Each row of a before or after table is a point. The points were changed in one or more steps. Then noise was added and the rows were shuffled. The steps act on how far a point lies along the listed directions, d1 being the first. What was done? A step turns or swaps two directions, mirrors them in a line or flattens them onto one, adds a multiple of one to another, or multiplies one. Angles are multiples of 10 degrees, from the lower direction toward the higher: turns from -170 to 170, lines from 10 to 170 but not 90. Use the fewest steps. Two steps may share a direction if one is a turn and the other turns, adds or multiplies; they go together, in the order done. Otherwise the lowest direction goes first.

Directions:
(1): -28	47
(2): -47	-28
Before (13 x 2):
59	-49
-43	17
66	3
52	-66
-37	-2
-44	20
-42	-21
25	9
71	-42
11	34
32	-31
-3	7
-47	13
After (13 x 2):
9	35
-3	45
6	-27
-65	-41
29	40
9	0
-65	-50
-38	-19
31	33
-78	-27
34	34
-20	-60
30	-23
Steps: turn d1 and d2 by -110 degrees

Directions:
(1): 49	-4	52	-56	-13	22
(2): -28	28	68	12	20	-47
(3): 29	47	-11	17	-68	-29
(4): 48	-35	-18	-4	26	-65
(5): -46	4	-24	-71	-17	-31
(6): 22	68	-26	-18	52	9
Before (11 x 6):
-2	-99	-44	-73	19	26
86	-5	-34	22	-5	2
44	-46	-51	-61	-27	58
24	-69	-8	-69	0	54
-54	-46	12	0	-38	6
-63	-44	1	61	-39	0
80	0	-24	-33	-37	-9
36	1	-44	-14	-24	-25
16	-6	-32	-46	27	47
-60	-42	4	35	-25	8
-11	-11	36	39	-7	-9
After (11 x 6):
4	-1	-26	-58	26	32
30	5	-39	-19	-26	-31
-45	-50	7	10	-41	16
47	9	-15	-14	-5	-38
-15	-10	37	37	-9	-11
-59	-43	2	35	-23	12
9	-62	-2	-83	0	39
14	-34	-38	-84	-29	28
-66	-43	1	60	-37	-1
66	4	-15	-46	-39	-29
-9	-97	-43	-79	20	21
Steps: flatten d2 and d5 onto the line at 140 degrees

Directions:
(1): 23	-21	-42	13	-5	39	21	-48	-20	85	-39
(2): -9	34	-42	5	0	1	-49	41	88	40	-10
(3): 15	-19	27	96	35	52	-17	39	-8	-9	-3
(4): -29	48	-19	26	11	5	84	-4	28	-37	-54
(5): 57	76	-7	-41	29	57	-18	4	-28	-18	1
(6): -81	-11	25	-38	-26	81	-5	17	-5	6	-6
Before (8 x 11):
18	78	17	-67	8	31	44	-23	-32	-73	-5
-60	5	1	-21	-14	40	19	36	15	-38	-20
-2	13	2	-51	-24	-22	-57	-14	22	22	23
-21	75	-17	-20	-20	-9	67	37	60	-86	-37
-46	-20	-47	-6	-41	36	57	-17	-7	48	-64
48	59	-39	-16	-3	13	-52	23	50	62	-7
-63	58	-10	-62	-44	37	42	4	35	-46	-27
21	17	-32	-48	-41	25	-47	-14	19	36	3
After (8 x 11):
31	4	-20	-25	-32	40	-65	-1	12	40	10
-18	67	-24	-84	-45	-41	43	16	52	-67	-13
9	-3	15	-20	-13	-3	-77	1	13	25	31
-61	5	-3	-46	-23	29	15	27	14	-32	-13
-42	-27	-50	-34	-51	22	40	-25	-11	58	-51
-54	40	-9	-102	-62	20	7	-6	23	-26	-1
24	65	18	-96	-2	18	18	-29	-40	-59	15
52	55	-34	-2	1	20	-54	30	49	60	-7
Steps: turn d3 and d4 by 40 degrees

Directions:
(1): -8	13	80	83	-30	42	-11	-7	46	-36	12	10	13	-26
(2): -73	41	-28	9	-5	66	2	28	-20	47	-14	65	-26	-8
(3): 0	-43	40	-37	-8	28	-30	-23	25	60	-48	19	72	41
(4): 14	84	-14	3	1	-5	59	17	50	-9	-14	-7	31	76
(5): 36	64	43	-63	-8	30	-13	-58	-50	-21	37	29	-4	0
Before (11 x 14):
1	35	34	18	-18	6	2	-26	1	-32	6	1	16	-6
-34	-17	-7	32	-15	2	-20	0	-38	-1	30	16	-60	-58
-30	-25	13	-6	0	33	-19	-12	23	22	-37	21	39	18
-2	-17	-38	12	23	-13	10	22	27	13	-19	-5	-2	7
8	4	0	-13	2	8	4	4	22	27	-14	16	31	43
27	-22	15	17	-6	-26	32	-7	38	-10	-6	-25	-4	-4
-9	-5	-1	-55	19	-7	-6	-10	-35	29	-4	11	-11	15
-49	-72	-35	39	-1	-13	-12	39	-26	29	-17	16	-28	-33
-11	-75	-43	-34	19	-21	-18	10	-7	41	-23	0	4	4
-35	13	36	-4	-10	62	3	-27	-15	41	1	40	19	7
-44	3	-32	-30	7	28	-28	-6	-77	31	32	50	-53	-40
After (11 x 14):
-2	-11	19	-77	14	6	-16	-26	-34	46	-10	18	11	24
-36	34	-40	-25	6	18	-19	-5	-99	0	61	47	-84	-56
-8	-32	-49	27	28	-19	17	36	41	18	-29	-16	0	6
-28	-10	73	-45	-16	89	-25	-58	-4	83	-29	57	72	36
-18	-115	-27	-43	16	-9	-33	12	18	80	-56	5	50	30
-32	-78	51	-43	-7	64	-49	-34	54	87	-88	38	118	63
-37	19	-42	64	-5	-23	6	20	-59	-54	71	2	-120	-93
3	49	36	12	-17	6	2	-34	-10	-41	15	1	5	-13
-64	-90	-55	69	4	-29	-3	64	-13	30	-20	5	-38	-44
23	-24	5	28	-1	-33	36	3	41	-12	-5	-32	-10	-8
8	-29	27	-37	-3	27	-18	-12	43	68	-50	33	81	71
Steps: multiply d3 by 3; multiply d5 by 1.6

Directions:
(1): 27	40	63	-37	-38	22	16	57	-6	58	-57	-10	-30	-12	10	-31	-17	52	-38	-3	17	-86	-35	22
(2): 50	-78	-27	15	37	68	5	75	48	-41	42	22	-5	-25	-11	39	-13	-21	-5	9	30	-46	-46	17
(3): -41	-20	27	16	61	-18	-2	25	39	9	11	-12	-66	52	-9	-103	-42	-11	63	13	-23	15	-38	17
(4): 93	27	23	-34	11	21	36	-62	69	-33	50	5	11	3	39	-68	17	11	-1	6	-6	-20	57	-13
(5): -25	-27	4	14	-28	-59	-22	32	69	-14	-38	-14	46	-4	-34	13	25	35	80	17	13	-71	66	-14
Before (8 x 24):
12	28	24	-10	14	9	16	35	66	13	2	-2	-63	26	12	-86	-26	17	24	-2	-7	-58	-18	4
58	29	-7	-8	-21	30	26	4	-8	15	10	19	0	-11	10	17	9	-20	-70	-7	20	-6	-15	7
-48	17	28	6	-2	-22	-2	-6	-12	21	-27	-25	-23	26	-14	-49	-5	20	8	0	-16	-15	27	19
-67	-35	-34	27	-8	-18	-26	33	-21	19	-18	15	-9	12	-18	31	-2	-7	2	-29	9	44	-59	9
-21	-26	-13	0	31	55	7	-4	6	-13	9	12	-59	12	3	-15	-24	-18	-21	-2	7	37	-55	39
68	-27	13	-24	8	42	35	8	45	-32	13	13	24	-25	3	4	9	5	-5	-10	23	-38	38	-10
-65	38	72	17	1	-72	-6	25	50	34	-47	-35	-47	53	-24	-121	-44	41	97	10	-24	-56	19	-12
-28	12	-54	17	-4	-13	-21	-59	-50	-33	48	-5	51	2	18	54	22	-45	-27	-6	-11	58	14	-36
After (8 x 24):
-43	15	16	10	15	-12	2	-25	-26	13	-5	-18	-27	28	-6	-48	-5	2	-3	-5	-24	18	18	20
-24	-29	-10	1	25	46	4	5	18	-15	0	9	-51	9	-4	-15	-18	-11	-6	1	12	20	-44	36
-68	-34	-33	24	-8	-21	-26	35	-19	19	-22	14	-11	11	-19	32	-2	-3	2	-28	11	38	-60	8
-59	33	50	22	28	-59	-1	-13	32	13	-8	-27	-52	58	-13	-116	-46	8	85	3	-34	2	11	-16
-18	39	-20	-4	-25	6	-13	-21	-75	9	12	-10	26	-5	26	41	4	-19	-62	-12	-2	20	-24	-19
54	20	-17	-1	-19	19	23	-5	4	0	18	18	8	-9	6	21	14	-25	-55	-3	19	0	1	0
61	-35	14	-20	-1	27	29	18	64	-35	2	10	37	-26	-5	8	16	14	19	-5	25	-58	56	-14
6	13	5	3	29	-3	10	12	77	-13	23	1	-48	33	8	-79	-17	-1	42	1	-14	-32	3	-7
Steps: flatten d1 and d4 onto the line at 80 degrees; add 0.7 times d2 to d5
